Each row is a point. Examples show where two turns around zero, p and q, send a point. Write where each new point lands after one turn and then the other. Backwards means that the second turn is done in reverse. Each puzzle has new turns, and all numbers are rounded.

Turn p:
[-3.1 -3.8 -2.5] -> [-0.7 -0.1 -5.5]
[ 3.0 -0.9 -1.1] -> [2.4 2.3 0.2]
[3.5 3.3 3.5] -> [ 1.6 -0.7  5.7]
[-2.4 -1.0 -4.8] -> [-2.6  2.7 -4.0]
[-1.0  2.4  4.8] -> [-0.7 -4.2  3.4]
Turn q:
[ 1.2 -3.1 -6.1] -> [ 3.1 -4.1 -4.7]
[-5.4  3.0  1.3] -> [-6.2 -0.1  1.1]
[-1.1  3.7  1.3] -> [-3.1  2.7  0.0]
[ 3.4 -2.8  2.2] -> [4.2 0.6 2.4]
[ 1.9 -0.8  1.2] -> [1.9 0.9 1.0]
Where do these land?
p, then q: [ 2.6 -1.0  3.2] -> [3.7 1.4 1.6]
p, then q: [-1.9 -1.0  4.0] -> [ 2.9 -3.1  1.6]
q, then p: [ 0.4 -2.2 -0.4] -> [ 2.2  0.2 -0.3]
p, then q: [-1.1  4.2 -6.8] -> [-7.8  1.4 -1.3]

Turn p:
[ 3.2 -3.6  0.1  1.1] -> [ 0.8 -3.8  3.0  0.4]
[ 3.4 -0.4  2.7  6.8] -> [ 5.2 -1.5  2.8  5.4]
[-2.6 -4.6 -2.7 -1.1] -> [-3.1 -4.4 -2.5 -1.0]
[-2.6  4.7  4.1 -1.0] -> [-1.4  6.3 -0.5  2.1]
[-0.8 -0.3 -1.7 -3.0] -> [-2.0 -0.1 -0.9 -2.8]
[-0.5  4.2 -2.6 -2.8] -> [ 0.6  3.4 -1.9 -4.1]
Turn q:
[ 2.3  3.2 -3.4  1.3] -> [ 2.6  3.7 -2.7 -0.8]
[-1.5 -7.2  3.8 -0.3] -> [-1.1 -6.1  4.1  3.7]
[ 5.5  1.9 -4.6 -0.3] -> [ 5.2  1.7 -4.9 -1.0]
[-1.2  2.9  1.7  2.1] -> [-0.9  2.9  2.3 -1.6]
[-3.4 -3.5 -0.5 -1.1] -> [-3.1 -2.2  0.0  3.3]
[-1.6  2.6  3.1 -1.8] -> [-2.7 -0.1  1.3 -3.6]
Where do these land?
q, then p: [-1.8 -4.1 -0.9  3.1] -> [ 2.8 -0.7  0.0  4.7]
q, then p backwards: [-1.6 -2.0  4.1 -0.7] -> [ 2.2 -3.9  1.1 -1.5]
q, then p backwards: [ 1.8 -5.0  1.5  1.8] -> [ 3.0 -2.5  1.3  4.1]
p, then q: [ 1.1  5.9 -1.9  0.2] -> [ 2.3  1.1 -3.5 -4.6]
p, then q: [ 0.5  5.2 -2.7 -4.4] -> [-2.0 -0.2 -4.8 -5.2]

Turn p:
[-2.6 -0.5  7.6  1.1 -3.9 -2.1] -> [ 2.2 -6.2  1.7 -3.2  5.4  0.5]
[-0.6 -2.7 -1.8 -0.9 -0.7 -2.0] -> [-1.4 -2.1  0.6  1.1 -2.4  1.5]
[-0.8 -1.6  0.9  2.7  0.7  6.7] -> [ 2.5  3.6 -3.2 -0.9  2.4  4.5]
[-3.0  0.9 -2.8  2.3 -1.2  2.2] -> [-0.1  2.8  2.1  2.4  1.6  3.0]
[-2.0  0.8 -2.1 -3.7  2.1 -1.8] -> [-4.9  0.6  1.4 -0.7 -1.7 -0.9]
[-1.5 -0.2 -0.1  2.9  2.0 -1.9] -> [-1.6 -1.1 -1.2  3.0  2.1 -0.1]
[10.5  3.4 -1.8 -4.3  0.9 -1.1] -> [ 3.3  2.4 -1.2 -1.5 -7.4 -8.4]
Turn q:
[ 0.8  4.1 -1.2  6.4  1.0  0.3] -> [-1.1  0.8 -3.0  2.0  6.6  1.5]
[ 1.1 -7.8  0.0 -2.7  2.8  1.7] -> [-1.3 -6.0 -0.1  0.2 -6.5  0.7]
[1.9 5.7 1.8 0.4 0.6 0.4] -> [ 3.5  0.5  0.3 -1.2  5.1 -0.6]
[-1.7 -5.1  3.2 -2.0 -2.1 -1.6] -> [-1.7 -0.2  4.7 -0.2 -4.7  1.7]
[-2.4  4.3 -0.9  1.1 -1.8  2.6] -> [ 2.8  3.8 -1.4  2.7  2.1 -0.5]
[-1.7  4.9 -1.7  1.0  2.5 -2.0] -> [ 1.1  3.0 -3.5 -2.7  3.1  1.1]
[ 1.9 -6.3 -1.2 -4.3 -2.9 -1.5] -> [-3.3 -2.0  3.0 -0.9 -6.0 -3.7]
Where do these land?
p, then q: [ 4.1  6.9 -0.9 -0.1 -1.2  1.4] -> [-0.3  0.8  2.6 -5.6  5.4 -0.9]
p, then q: [ 1.1 -2.4  1.8  2.9  5.0 -4.5] -> [-6.1  0.9 -4.2  0.7 -2.3  1.3]
p, then q: [-3.7 -2.6 -1.3  3.8 -0.5 -2.3] -> [-0.8 -2.1 -1.7  4.4 -0.2  3.8]
p, then q backwards: [-2.2  6.4  3.0  2.4 -0.8  3.3] -> [ 1.4  7.3  1.8  1.3 -2.8 -1.9]
p, then q: [ 3.5  2.7 -3.9 -3.6  2.4  1.3] -> [ 0.0  6.0  2.1 -1.6  2.7 -2.3]
p, then q: [-3.7 -3.2  3.6  2.2 -3.4  1.8] -> [ 2.9 -6.0 -1.7  1.9 -2.4  0.2]
q, then p backwards: [-2.0 -0.6  0.8 -4.5 -3.0 -0.8] -> [ 2.6  2.3 -2.8 -3.1 -2.2  0.9]
p, then q: [ 1.1 -3.6  1.9  2.1  0.3 -1.2] -> [-2.7 -2.2 -1.8  1.8 -1.7 -1.3]
q, then p: [ 1.8 -3.6 -5.0 -5.3  1.1  1.1] -> [ 0.3 -4.7  5.1  1.9 -4.2  1.5]

Turn p:
[-0.1  2.6  3.3  0.8  1.9  9.3  3.7  0.9] -> [ 4.5  5.4  0.7  1.5  6.7  2.0 -2.3  4.1]
[ 4.2  2.6  0.1 -3.7  0.1 -2.8  0.0  0.7] -> [-0.2 -3.0 -2.6  0.8 -3.3 -0.8 -0.9  4.2]
[-0.6  2.1 -0.4  1.6 -2.7  0.2  2.7 -0.2] -> [ 1.4 -0.5  3.4 -0.8  0.5  0.1  1.9  1.9]
[ 0.0  1.9 -1.9 -3.3  1.2 -2.7  2.5 -0.7] -> [-2.9 -2.1 -0.6 -0.7  0.0 -2.7  0.5  3.4]
[-0.5 -5.8 -3.3  2.1  0.5 -1.5 -4.7  2.0] -> [ 0.1 -0.9 -3.4 -1.5 -1.2 -0.5  1.6 -7.7]
[-0.4 -8.4  3.0 -1.1  1.6 -0.9  3.7  0.7] -> [-1.6 -2.3 -0.6  7.1  4.1 -1.8  0.0 -4.4]
[-2.3  0.5  1.2 -2.6 -8.8 -2.6  1.3  1.9] -> [-1.5 -4.7  3.2  1.2 -1.2  5.4  5.8  1.8]
[-0.7 -0.7  0.5 -1.8  2.1  5.3  1.2 -5.1] -> [-1.1  1.0  1.1 -0.9  5.1  0.9 -5.7  0.6]
[-2.6  2.6  2.6 -1.9  1.9 -2.4  0.7 -0.3] -> [-4.0  2.2  0.6  1.6 -1.2 -0.6  0.4  2.8]
[ 2.2  2.1  2.3  6.8  0.5 -0.9 -4.0 -0.2] -> [ 4.1  4.1  1.9 -0.3 -5.8 -0.3 -1.3 -2.3]
[ 0.8  0.6 -7.2  3.1  1.7 -0.9 -7.0  0.3] -> [ 1.4  0.8 -3.7 -8.0 -3.8 -1.7  0.0 -4.3]
Turn q:
[ 0.3  3.1  1.0 -4.2 -3.6  0.4 -2.4 -0.5] -> [ 0.4  0.8  2.5 -1.8 -3.0 -0.4  2.8 -4.5]
[ 2.1 -2.7  3.3  0.9 -1.6  1.1  0.5 -3.9] -> [-0.4 -1.8  2.3  5.0 -0.6  0.6 -2.2 -1.8]
[-6.1  1.7 -3.6  6.9 -4.0  6.9 -5.9  0.8] -> [-7.0  4.8  7.1 -4.8  6.6  3.0 -0.7  0.5]
[ 4.1 -2.8 -0.9  2.4  2.9 -4.6 -0.8  2.1] -> [ 0.0 -1.4 -3.8 -0.6 -3.2 -0.2 -5.1  3.5]
[ 3.1  1.2 -1.6  2.6  5.4  1.3 -2.6  0.3] -> [-4.7  2.7 -4.7  0.5 -0.9  1.2 -1.6  1.3]
[-3.7  4.3 -3.7  2.9 -4.9  1.0  2.7  1.7] -> [-1.9  0.2  4.6 -3.9  3.6 -4.3  3.4  2.6]
[-4.5 -1.0  0.3 -2.3  1.1 -1.6  1.5 -4.0] -> [ 3.7 -0.6 -1.2  0.9  4.3 -1.1 -0.1 -3.5]
[ 0.0  2.0 -1.3 -3.0  1.1 -1.2 -0.3 -0.7] -> [ 0.6  0.1 -2.4 -1.4 -0.6 -1.2  1.6 -2.3]
[ 4.4 -4.3 -1.4 -3.0  1.2  1.2  4.1 -0.7] -> [ 0.0 -6.5 -2.9  3.1 -1.4  1.9  1.5  0.8]
[ 1.8 -2.1  2.7  0.3  0.5 -3.8  0.8  8.2] -> [ 4.6  0.4 -0.4 -1.8 -5.0  1.6 -1.2  6.6]
[-1.4  0.7  5.1 -3.4  1.8 -0.6  2.5 -3.2] -> [ 4.5  1.2 -1.0  4.9  0.2 -1.0  1.7 -3.1]
Where do these land?
q, then p backwards: [-0.5  1.6  0.5 -1.4 -1.5  3.9  3.6 -3.6] -> [-2.6 -3.9  0.9  0.7 -1.3 -2.1  3.8  2.1]
p, then q backwards: [-1.3  0.0  3.5 -1.8 -0.4 -1.9  3.2 -2.6] -> [ 1.9 -0.8  1.1  4.1 -2.0  2.8  1.5 -1.3]
q, then p: [-4.6 -1.5 -4.0  0.7 -1.2 -1.6 -4.3 -0.9] -> [-4.5  0.7 -4.1 -0.4  0.3  1.1 -4.7  1.2]
q, then p: [ 1.5  1.2  2.5 -4.9 -3.5  1.1  1.1  0.6] -> [ 2.0 -3.3  4.5  3.2  1.2  0.7 -1.0  0.8]
q, then p: [ 0.9 -6.3 -2.7  3.7  5.4  1.6 -3.2  6.0] -> [ 2.3  3.3 -7.5 -4.3  4.5  4.6  2.6 -0.4]
p, then q: [ 1.9  2.9  1.8 -3.9  2.5 -0.4  1.2 -2.4] -> [ 0.7  2.6  1.0 -4.9 -0.4  2.3 -1.4  2.1]
q, then p backwards: [ 0.4  3.2 -0.7 -1.7 -0.9 -1.4  5.2  1.2] -> [ 1.2  1.2 -2.7  1.1  0.3 -3.0  3.4  3.5]
p, then q backwards: [ 3.3 -8.2 -2.2  7.4  2.4 -1.3 -4.2  4.3] -> [-0.8  3.1  2.9 -9.3  1.4 -4.9 -1.3 -7.0]
q, then p: [-1.6  5.3  4.9 -0.9 -0.8  1.1  2.0  0.1] -> [ 2.1  0.3  4.4  1.9 -2.6 -2.7  0.7  4.4]
p, then q: [-0.1  1.7 -3.6  2.7 -2.0 -1.1 -4.5 -2.6] -> [ 2.0 -2.4  2.3  0.3 -2.1  0.9  2.5 -5.4]

Turn p:
[-3.9  0.6  4.4  1.3 -3.8  0.3 -2.3 -5.2  4.2] -> [-3.6 -3.0 -4.0  7.2 -1.2 -2.1  2.0 -0.5  0.9]
[ 3.6 -2.7 -1.9  3.6 -0.9  1.3 -5.4  3.4  2.9] -> [ 2.1 -3.5  1.9  2.7  3.1  2.4 -6.0  0.1 -3.0]
[ 4.9 -0.8 -1.2  3.6  0.9  4.2 -2.2 -0.3  4.1] -> [-0.2 -2.3  2.4  3.0 -2.0  4.7 -4.9 -1.5 -2.5]
[ 0.5  1.3  2.4 -2.6 -5.5 -3.5  4.1 -2.4 -0.4] -> [-3.4  0.3  0.8  1.0  2.3  0.7  6.7  1.3  3.7]
[-2.8  3.2  2.1 -1.9 -6.0  1.2  2.3 -1.3 -1.8] -> [-2.5  3.6 -3.0  2.6  1.5  0.6  5.6  2.0  0.2]
[-0.7  2.0 -3.7 -5.3  5.2 -2.3  0.9  1.8 -3.1] -> [ 5.7  1.3 -0.6 -7.0 -1.7 -0.7  1.9 -0.1  1.3]
[-5.4  4.1  1.7  0.7  5.5 -3.2  2.9  2.1 -0.8] -> [ 1.3  3.9 -3.0 -2.8 -3.1 -4.5 -1.8  1.4  5.9]
[ 4.3 -3.6  0.1 -1.4  3.2  1.7 -1.6  2.5 -2.9] -> [ 2.5 -0.3  5.4 -2.6 -0.5 -0.7 -1.5  0.6 -4.3]
[ 2.6 -1.5 -4.6  0.8  4.5 -1.1 -0.5  0.8 -5.7] -> [ 3.5  2.2  3.2 -5.5  1.2 -0.7 -1.8 -4.5 -1.7]
[-3.0 -2.5  0.6  1.0 -3.2  1.4  1.7 -1.4  3.6] -> [-5.3 -2.3 -3.1  1.3  0.4  0.5 -0.1  1.1 -0.6]
Turn q:
[ 1.3 -5.0 -3.7 -4.7  2.4 -3.9 -2.9 -2.9 -1.9] -> [-4.1 -3.7 -2.1 -1.5  1.3  4.4 -5.9 -3.4 -0.1]
[ 5.0  5.0  3.3  5.6 -3.3 -2.2 -3.5 -3.9 -0.5] -> [ 1.4 -1.1 -1.8 -7.0  3.7 -1.0  4.1  6.9  1.0]
[-3.2  0.9  1.5  3.0 -1.2  1.9  1.2 -2.9 -3.1] -> [ 4.2  1.7 -4.0 -0.6 -0.1 -2.3  0.5  0.1 -2.0]
[-2.4  1.2  0.6 -4.6  6.7 -1.0 -2.7 -0.8 -0.4] -> [ 0.6  1.5  2.4  1.4  1.0  3.8 -7.2  1.3 -1.7]
[ 2.8  1.1  0.9 -2.6  2.7 -2.9 -0.8 -0.9  0.2] -> [-0.7 -1.7  1.7 -0.6  2.0  4.2 -1.3  1.8 -0.4]
[ 1.3  4.9 -0.5 -2.9  5.5 -0.2  6.1  4.7 -3.0] -> [ 3.8  2.2  6.5  1.5 -1.9  6.5  2.1 -2.2 -3.8]
[-2.3 -3.7  0.4  5.4 -2.1  0.4  1.6  4.6  1.6] -> [-0.9  2.8  0.2  2.1  2.1 -5.2  3.7 -4.0  2.1]
[-3.1 -0.1  1.2  0.0 -4.0 -0.8 -1.0 -2.2  2.9] -> [-0.8 -2.5 -1.7  1.4  0.5 -4.8 -0.7  2.3 -1.0]
[ 0.6 -1.7  1.6 -0.1 -4.0  2.5  3.1  3.7 -2.2] -> [-1.8  2.2 -1.8  2.2 -2.5 -0.4  5.4 -1.7 -1.4]
[ 0.2  3.6 -4.8  2.4 -3.2  0.8 -2.0 -2.3  5.3] -> [ 0.9 -4.2  2.4 -3.7 -2.7 -5.5 -0.6  2.2  3.1]
[-3.8 -3.7  2.2 -3.8  1.5  2.7 -3.5  4.6 -2.9] -> [-4.6  6.6 -1.3  3.5 -1.2  0.7 -3.6 -1.3 -2.0]
[ 3.5 -2.4 -2.6  2.3 -1.0  2.6  4.3 -1.7  4.2] -> [ 1.9 -4.0 -0.5  1.4 -2.1 -0.5  3.3 -1.9  6.0]
Where do these land?
p, then q: [ 2.5 -3.6 -2.8 -3.7  0.1  1.4  2.4  0.5 -1.8] -> [-0.6  1.4 -2.1  3.5 -2.6  3.9 -0.3 -0.1 -3.3]
q, then p: [ 1.5  1.4 -3.0 -1.7 -2.4  2.0  3.6 -5.2 -1.0] -> [-2.7 -2.3  2.1 -1.6  4.3  3.2  1.7 -0.2 -4.0]
p, then q: [ 1.2  1.7 -1.8 -4.0  2.5 -0.2 -2.7 -0.2 -1.3] -> [-1.2 -2.3 -1.4 -0.6 -1.4  3.8  3.5  0.5  1.0]
q, then p: [-2.3  0.8 -0.7  4.3  2.3 -3.0 -2.1  1.5 14.1] -> [-0.4 -7.5  4.2  3.2 -1.9 -7.2 -6.1  4.1  7.1]
q, then p: [ 1.9  1.6  1.7 -3.6 -4.6  2.1  0.6  2.4 -3.2] -> [-2.6  5.3 -2.8 -1.6  3.3  1.0  1.9  1.6 -0.8]
q, then p: [ 2.0 -0.1  6.9  9.3  1.4  0.8 -2.4 -3.5 -2.1] -> [ 5.8 -0.3  1.4 -6.1 -4.6  6.4 -2.7  1.4  4.5]
q, then p backwards: [-0.6  1.1 -3.6  2.2  0.4 -0.2 -1.8  2.0 -0.3] -> [ 0.8 -1.3 -0.5  0.9  3.2 -1.5  1.8 -0.3 -2.7]
p, then q: [-3.3 -5.7  1.8 -2.6 -4.6 -2.1  0.8 -1.6 -3.3] -> [ 2.7 -0.6  1.7  3.0  3.5  2.4 -1.8 -5.7 -4.4]
p, then q: [-0.8  1.2 -0.3 -0.4  2.5 -4.1  1.5  2.8  0.9] -> [-3.3 -2.0  3.3  1.8  0.1  0.4 -0.7  1.8  1.8]
p, then q: [-2.0  1.6  1.8  0.2  2.4  3.4  0.0  1.3 -2.0] -> [-1.1 -0.1  1.5 -3.7 -0.8 -0.9  1.9  1.2 -3.1]
